Each wall is flat, endless, passes through zero and stands at right angles to its row. A trip goes straight from one point to another. Which walls does it cross, in order?
(in the rows, 128 means zero)

Walls:
(1): [101 130 137]
(2): [111 148  78]
(3): [125  91 125]
(4): [171 140 106]
(5): [ 81  95 134]
Trips:
[133 154 143] to [ 86 111 151] => 4, 5, 3
[134  66 138] to [154 143 150] => 4, 5, 3
[102  75 138] to [ 47 109 159] => none
[168 104 156] to [121 224 126] => 3, 2, 1
[ 82 100 150] to [ 92 123 131] => 2

Walls:
(1): [113 146  83  82 128 137 117 105 111 112 110 161 113 170]
(2): [ 98 153  83 102 128  80 139  96 143 143  70 137 113  96]
(3): [166 179 106  98 180 136 117 141 142 115 125 140 124 130]
(4): [134  90 108  90  39  91  99 116 144 198 134  96 184 143]
(5): [160 119 162 128  88 129 188 103 109 166  95 141 158  91]
(6): [103 152 115  97 119 145 152 157 149 167 186  96 170 130]
Trips:
[143 193  85 103 185 131 138 152 115 102 147  93 162 133] to [166 173 157 149 109  93  90 132 158 130 147 119 135 152] => 2, 1, 4
[119  98 118 120 122 133  65 189 127 122 178 206  99 162] to [148 131 141 142 155 159 136 170 156 111 127 172 119 104] => 1

Walls:
(1): [173 131 174 175 138 167 143 102 149 128 149 143 127 123 171  50 105 177
 118  34 152 180 122 171 160 171 122 127 119 118 148  98 119 145 149 136
 121 123 125  98 130 136 111 115 129 120 174 103]
(2): [109 144 112 112 115 192 152 117  70 145 137  54 170 114 168 180  90 163
 121 108 156  94 148  57 160 128 115  60 121 181 152 155 136 167  78 139
 138 109 159 137  97 121 147 168 185 143  61  68]
(3): [105 124 101 118 103 139  86 165 128 134  37 112 117 119 122 131 128 111
 184 149  74  99 112 149 155  86 116  98 149 146  89 116 168 111 102 161
  96 125 133  81 158 133 165 161 143 141 141 109]
(4): [102 129 123 113 160 129  81 174  96 159 139 149 157 154 148  81 130 172
 132 133 139  81 129 119 161 112  35 105 133 187  59 133 144 141 122 111
 105 156 138 120 158 100  59 104  99 120 196 118]
(5): [109 120 111 166 177 166 100  70 142 132 114 124  80 164 131 140 118 171
 174 199 141  78  94 160  98 143 136 180  77 131 127 125 144 148  89 149
 138 125 221 146 149 179 139  77 149  73 114 140]
(6): [140  75 109 162 152 119  96 116  76 152 182 138 171  78 149 101 148 138
 156 103 149 108 163 109 116  75 153 173 121 170 109 115 128 113 135 113
 124 141  94 123 138 178 165 142 172 153 141 206]
Trips:
[126 162  88  51 155 147 110 133 105 130 140 143 181 107 154 105 152 179
 153 136 118 131 148 106 132 106 105 124  91  90  79 138 149 129 151 144
  72 156 122 123 138  56  94 168 104 151 148 124] to [115  89 113  96 155 114  95 128 176  91 183 173 140  81 129 116 141  86
 145 128 134 102 100 108 120 147 148  82  99  95 117 144 121 138 158 163
  98 112  36  92 112 110 181 127 176 109 117 157] => 2, 4
[100 137 105 142 101 134 111 120 174 141 104 127 118 142 105 114 172 120
 133 101 178 126 145 146 136 133 139 135 112 189 103 119 127 143 117 145
 159 141 143  79 130 139 152 122  92 181 139 102] to [165 122 139 164  90  79 139 118 170  94 122 151 124 112  93  73 134 138
 150 110 107 145  90 168 200 171 103 173 168 168 152 149  69 169 145  89
  82 167 132  87 113 137 167  99 159 112 123 148] => 5, 4, 3
[113  86 138 147 206 155  99 167  92 191 124 143 148 178  65 169 128 184
 140 101 147 143  67 148 124  87 124 142 172 117  66  67  90 107 179 120
 151 179  50  84 130 111 109 115 114 132 153  83] to [107 138 137 115  98 121 158 126 165  57 165 136  79 106 166 178 116  75
 158 163 130 127 115 161 128 135 205 113 133 129 104 131 100  93 129 122
 104 146 127 106 150  95  91 103 142 110 133 112] => 6, 1, 4, 5
[116 104  97 159  92 149 139 142  86 105 158 188 157 141 143  90 130 141
 184 126 101  85  89 130 174 104 166 122 129 114 112  76 153  61 113 119
 141 172 157 157 130 120  55 157 171 120 137 161] to [154 147 105 163 113  89 151 127 163 109 142 125 142 153 110 117 169 121
 126 123 121 216 158 167 190 129 129 159 149 139  68 117 149 143 143 221
 129 133 113 173 152 126  89 106 117 102 202 158] => 5, 3, 6
